Every row gives one point. The last column is the point's height on a tilted bowl or saddle (a function of degree 2), plus a little noise. Count its main directions that bend up, bend down and stay straight.
In the rows, zero is written as 128.

Points (15 x 4):
[[103  89 190  54]
 [183  86 170  81]
 [120 120  88 125]
 [ 64  94 170 105]
 [115 121 126 129]
 [ 88  97 109 166]
 [136 126 141 118]
 [150 153  97 105]
 [156 154  98 105]
 [126 146 160 116]
 [144 107 140 116]
 [165 177 146 149]
 [104  91 145 127]
 [ 56 148 113 148]
 [159  98 188  62]]
Directions: 1 up, 1 down, 1 straight

Points (23 x 5):
[[123 114 178 114  89]
 [127 147 111 117 139]
 [152 159  93  80 133]
 [ 63  97  99 116 134]
 [ 97 122 120 103 149]
 [144  63 183 183  76]
 [160 123 172 108  83]
 [126 125 116 151 139]
 [ 92 135 132 116 129]
 [143  91 123 106 158]
 [156 156 113  55 138]
 [138 183 148  74 143]
 [ 93 109 151 144 100]
 [ 85  51 150 151  96]
 [108 121  69  99 167]
 [ 99  73 113 107 177]
 [ 95  98 115 137 141]
 [111  91 139 100 144]
 [145 187 114 125 122]
 [144 103 150 132 119]
 [124  94  65  66 223]
 [ 99 146 143 129 122]
 [220 130  85 143  91]]
Directions: 2 up, 2 down, 0 straight

Points (42 x 7):
[[108 101  59 122  93 118  91]
 [138 117  88 124  61 117  92]
 [156 138 122 116 133 113 103]
 [152 128  75 100 129 133 110]
 [130  55  22 160 118 186  94]
 [117  93  92 119 169 143 128]
 [102 129 130 100 135 105 111]
 [147 166 152  96 123 145  90]
 [119 132 129 142 117 112 116]
 [101  95 135  62  81 166 119]
 [166 148 147 127  74  56  77]
 [121 128 149 141  84 126 126]
 [113 118  96 113 105 134 109]
 [ 96 172 104 128 109 150 130]
 [110  74 118 106 133  96  81]
 [145 125  44 162 174  69 125]
 [184  85 118  86 106  73  85]
 [ 95 101 129 128 151 148 130]
 [ 84 122 155 144 127 167 157]
 [129 115 124 198 125 132 129]
 [171 121  89  95 132 141 117]
 [116  80 109  96 134 120  93]
 [169 108 117  91 115  86  90]
 [134  97  88 162 110 130 106]
 [ 97 182 116 130 160  84 132]
 [ 79 155 109 158 122 149 159]
 [113 114 130 135 152 165 140]
 [ 86 216 156 117 165 132 128]
 [ 72  98 122 148 119  68 100]
 [ 73  51  75 123 137  71  26]
 [106  81 155 138 133  49  78]
 [145  44  95 103 117  90  54]
 [116  47 130 135 109  95  66]
 [116 168 114 135 160 156 140]
 [156 141  71 140 101 173 110]
 [102 106 107 160 115  84 100]
 [ 95 105 101 108  45  69  95]
 [177  81 129 120 121 134 121]
 [110 156 137 114 100 141 118]
 [186 126 129 122 149 165 139]
 [175  94  81  92 140 113 116]
 [ 70 135 108 183 143 122 159]]
Directions: 2 up, 1 down, 3 straight

Points (41 x 7):
[[150 119 153 109 140 150 124]
 [130 168 117 141 106 149 117]
 [181  87 179 153  63 185  60]
 [125 116  52 151  94 171  93]
 [135  97 138 130 155 134 126]
 [133 108  97  51 107 103  83]
 [140 123 103 131 123 175 117]
 [132 134 163 107  91 195 102]
 [136  72 142 115 102  81 109]
 [147  83 208 129 150  90  83]
 [127 162 118  94 113 142 111]
 [104 163 136 124 148 160 109]
 [126 157  82 159 104 127 114]
 [ 84 129 155 188 119 124  98]
 [119  59 103 121  74  85  98]
 [137 140  84 137  89 122 117]
 [119 155  78 138 158 106 103]
 [121 112 154  95 142 123 118]
 [188 171 123 132  92 147  99]
 [183  39 115 158 182 170  74]
 [ 87 142  45  90 153  99  55]
 [130 101 116 132 193 113 110]
 [148 133 127  97  99 138 121]
 [ 59  92 148 124 127 103  88]
 [137 157 146 153 131 149 119]
 [129  84 141 143 165 105 117]
 [140 154 134 203  67 210  57]
 [180 156 198  90 131 174  88]
 [107 178 125 118 142 153 103]
 [139 175 154 176 149 154  98]
 [166 133 102 165  88 175  96]
 [162 109 136 141 101  63 106]
 [163 135 121 145 130 199  98]
 [ 94 144  95 119 144 130 110]
 [ 91 165 153 134  89 116 103]
 [143 209 162  92 136 106  73]
 [127 108 121 132 154 168 122]
 [ 81 163 148 139 152 158  96]
 [208 134 117 138 117 185  79]
 [134  79 116 114 139 156 121]
 [ 97 146 165 171 126 110  98]]
Directions: 0 up, 6 down, 0 straight

Points (71 x 9):
[[129 161  69 148 160 186 121 169 129]
 [111 127 129 126 157 132  80 107 145]
 [100 169  80 131  54 119 167 149 152]
 [106  91 161 108 154 136  91  76 167]
 [116 115 129 122 181 148 211  57 178]
 [123 104 149 111 106 145 130  98 150]
 [187 180  85 153 173  97 176 133 136]
 [155  63 150 112 151 132 129 107 142]
 [156 142 139 118 116  89  67  95 164]
 [ 48 150 118 137 122 123 134 128 140]
 [111 139 130 126 109  50 180  87 169]
 [139 168 119 183 113  82 162 144 146]
 [125 114 121 177 121 130 123 192 146]
 [129 163 180 205 156  95 107 124 149]
 [164 140 122 128 130 150 128  78 158]
 [149  90  96 136 136  94 136 134 143]
 [161 165 131 120 105  64 179 110 182]
 [ 74 149 115 147  88  98 111 101 130]
 [ 98 155 118 160 167 159 173 134 129]
 [148 198 132 130 128 132 118 142 143]
 [249 128 132 110 108 167 114  26 249]
 [166 153 137 127 181 159 128  29 183]
 [107  96 125 111 119 102 114 120 144]
 [101  90  98 167 138 126 163 153 148]
 [110 169 165 166 126 113 158 137 144]
 [123  84 124 118 126 120 182 124 141]
 [127 154  80 120  77 194 147 159 162]
 [179 119 108  64 106 170 129 164 118]
 [109 132  96 156 108 198 147 171 148]
 [100 161  86 134 134 137 159 128 135]
 [135 141 112 157 104 130 177 119 149]
 [158 134 143 136 132 156 132 158 121]
 [140  68 120  75  74 164 109  81 173]
 [165 114 109 142 224 163 109 105 116]
 [ 92 132 116  96 138 129 119 106 152]
 [120 133 134 127 131 151 137 143 127]
 [103 107 137 122  59 118 102 206 138]
 [119 172 145 134  77 136  98 139 141]
 [ 91 161 117 186 130 100  85  82 139]
 [114  75  73  86 104  97 111  76 190]
 [172 162 106 101 150 154  96 119 136]
 [139 110 125 177 115 145 149 135 145]
 [101 105 124  64  86 104 140 125 157]
 [140 119 194 122 111 129 191 109 188]
 [126 122 118  68  81  87 205 139 161]
 [ 89  98 131  95  94 130 130 131 145]
 [ 82 148 153 132 108 108 141 113 142]
 [104 119 138 120  91  96  65 136 134]
 [162 118  88 146 113  68 179 122 156]
 [167  88  86 157  69 120 152  99 180]
 [157 151 168 106  89 119 137  88 186]
 [114  87 108 158 127 159 111 122 150]
 [ 92 120  88 134 143 101 101 111 156]
 [144 153 126 130  83  98 129 118 152]
 [111 122 148 135 159  92 117 151 144]
 [181 114 125 121  59  96 125 121 164]
 [102 184 168 171 144 134  93 136 128]
 [111 143  97 130 130 126 144 152 127]
 [164 188  91 125 140 187 171 126 136]
 [221 168  82 123  60 120 124 146 206]
 [170 109 167 176  66 121  88 107 161]
 [130 120 144  84 131 106  69 140 152]
 [142 178 151 195  73 144 129 142 165]
 [163 118 120  89 135 136 127 108 137]
 [ 95 148 139 156 112  94 127 216 147]
 [105 134 150  52 155 185 205  98 184]
 [139 145 133 112  90 147 135 127 146]
 [178 142  96  64 143 186 142 172  94]
 [122 150 139 168 131 105 175 147 139]
 [160  77 215 118 125 130 160 146 170]
 [102 141 170  99 107 120 108 124 149]]
Directions: 5 up, 1 down, 2 straight

Points (78 x 9):
[[171  88 146 182  82  79 137 111  90]
 [158 143 166  97 182  43  70 117  54]
 [134 126  76 148 156 120  72 123  86]
 [164  99 164 160 188 174  55 149 133]
 [140 171 125 107  98 150 152  59 130]
 [ 80 157  72 184 115 127 134 134 116]
 [162 120 176 116 112 139 194 131 130]
 [162 125  63 143 199 155  82 156  78]
 [158 124 151 150 159 211 145  89 124]
 [119 113 188  79 113 151  78  96 132]
 [106 144 128 124 133 129 122 119 125]
 [155 103 115  89 198 165 142  62  78]
 [159 106 109  64 141 182 119 161  94]
 [138 125 105 153  94 153 124 114 121]
 [139 148  82  96 136 152  63 124  87]
 [ 77 164 145  77 162 185 153 115 145]
 [120  91 148 148  68 174 148 205  90]
 [153 151 163 109 104 106 136 148 119]
 [115 150 155 154  79  64 111 100  95]
 [145 148 135 142 139 155 136  97 131]
 [ 86 144 149  58 126  50  98 101  56]
 [106 138 106  96 153 114 159 105 119]
 [ 94 175 153 112 182 137 161 156 114]
 [118 141 116 152 127 101  89  81  98]
 [131 122 108 175  87 140 143 158 114]
 [151  72 108 147 117 188  91 138  93]
 [ 86 145 175 123 136  99 105 140 108]
 [ 92 138 169 104 190 103 106  80  89]
 [119  96 140 129  96  52  90  81  63]
 [137 123 143 128 148  37 129 125  58]
 [183 177  90 104 175 168 121 155  89]
 [133 178 109 129 176 147 122 150 107]
 [105  99 155 151  96 138 130 202  95]
 [115 197 142 123 124 154 102 145 119]
 [177 122  95  77 120 128  94 141  82]
 [133 158  75 130 117 110 159 139 125]
 [154 139  83 141 102 141 139 190 114]
 [146  94 127 127 128  48 119 148  58]
 [140  93  93 132 122  91  94 152  76]
 [134 123  47 112 130 118 143  81  85]
 [111 113 126 129 158 195 104 101 113]
 [176 142 163 120 159 158 155 121 125]
 [120  85 119 153 133  90 137 107  85]
 [ 89 142 107 179  87 127 113  98 108]
 [ 86  83 108 165 118  43 105 161  28]
 [135 126  70 180  86 113 157 179 103]
 [133 147 105  67 130  95 204 109 126]
 [184  84 122 151 164 155  98 130 111]
 [132 140 111 152 146 122  92  91 107]
 [156  81 172 169 142 133 155 157 106]
 [143 160 133 160 136 140 163 132 126]
 [ 94 112 169 177 140 120 113 116 116]
 [118 112 127 116  82 158 110 131 122]
 [130 129 180  95 107 139 131  73 147]
 [127 151 130 147 131 120 163 115 126]
 [112 139 142 115 112 123 172 121 144]
 [142  66 170 133 131 105 139  58 108]
 [175 150 104  95 124 121 188 130 114]
 [113 143  79 122 110 131 175 176 149]
 [125 163 200 145 130 130  97 184 108]
 [136 183 167 119 129 134 191  59 134]
 [162 152 162 118  78 129  42 167  99]
 [ 93 132 170 107 116 103  83 151 102]
 [131 107 172 158  92  89  87 110 119]
 [140  86 149  97 129 180  85 130 110]
 [106 162 125 135 107 135 138 129 139]
 [106 102 195 100 143 123 138  73 135]
 [129  86 148  83 180 116  97  87  83]
 [156 127 120 181 167  96  82 123 104]
 [102 143 116 110 146  78 172  97 101]
 [109 135 163  71 154 194 110 125 123]
 [144 133  46 128 119  74 113 117  63]
 [ 87 143  68 117 141 154 107  69  95]
 [126 134 109 123  99 165 166 130 146]
 [ 76 130  86 164 141 176  90 229  79]
 [126 111  78 122  87 103 121 124  95]
 [137 132 156 126 127 190 102  92 136]
 [193  91 158 109  86 154  90  82 120]]
Directions: 1 up, 6 down, 1 straight
